Each wall is flat, endless, passes through zero and stands at right angles to its row. A trip goes straight from one point to another. List the walls that it crosses, first one first.

Walls:
(1): [-1.21  1.13]
(2): [-1.69 -0.66]
(3): [-5.48  2.61]
(4): [-0.42 -0.84]
(5): [-2.09  2.00]
(6): [ 0.75 -1.59]
Trips:
[-3.88  0.59] to [-0.25  1.74] -> 4, 2
[3.15 0.70] to [ 2.05 -2.04] -> 4
[2.55 5.84] to [-1.40  1.98] -> 2

Walls:
(1): [ 1.19  1.32  1.67 -0.76  2.79  0.48 -1.65  4.09  0.30  0.22  2.72  0.22]
(2): [-1.34 -0.05 -0.42 -0.34  1.69 -1.58  0.72  1.72 -0.57 -2.52 -1.62  1.63]
(3): [-0.77 -1.71 -0.92  1.41  2.58 -0.43  0.49 -2.03 -3.07 -2.25  0.33 -0.59]
(4): [-2.02  1.76 -0.05 -2.23 -1.48  2.03 -0.44 -3.00 -3.25 -0.10  0.99 -0.08]
(5): [-1.06  0.01 -0.12 -3.50  2.35  3.14 -0.33 -1.23  0.97  2.16 -2.74 -0.58]
(6): [ 1.43  0.78  4.58  0.65 -2.70 -0.77  2.59  0.48  1.18 -0.97 -5.23 -0.96]
Trips:
[ 2.63  0.60 -0.18  1.88 -2.01 -0.43  0.88  2.23 -1.25  3.54 -2.39  1.52] to [ 1.87 -1.73  0.45 -0.18  0.39 -1.58 -2.12  1.49  2.16  1.36 -2.27  0.96] -> 1, 5, 2
[ 0.59  3.35 -1.07  2.21 -2.88  4.83  0.79  0.57  0.40 -0.16  1.57  2.64] to [ 1.44  0.57 -0.48  3.37 -2.70 -1.00 -3.85  2.34  3.71 -1.26  1.71  1.64] -> 4
[-0.09 -1.38 -1.11  2.98 -0.66 -2.69 -0.52 -0.83  1.65  2.57  1.95 -0.55] to [ 3.51  2.33 -0.30  3.84 -2.92 -0.22  1.79 -3.22 -3.31 -0.04  0.28  1.41] -> 3, 6, 4
[-7.83  0.30 -2.64  0.55 -1.28  1.38 -0.25  0.40 -0.58  0.49 -2.09 -2.19] to [ 2.40 -3.02  0.47 -0.58 -0.55 -3.78  3.00  0.89 -1.03 -2.48 -5.18 -2.01] -> 6, 4, 5
[ 0.49 -2.38 -0.80 -1.15 -0.70 -0.64 -0.86  0.30 -0.77  4.29 -0.37  0.57] to [ 0.35 -2.16  2.28  0.70 -0.33  1.56  3.89  3.40 -0.49  1.92  4.19 -2.49] -> 1, 5
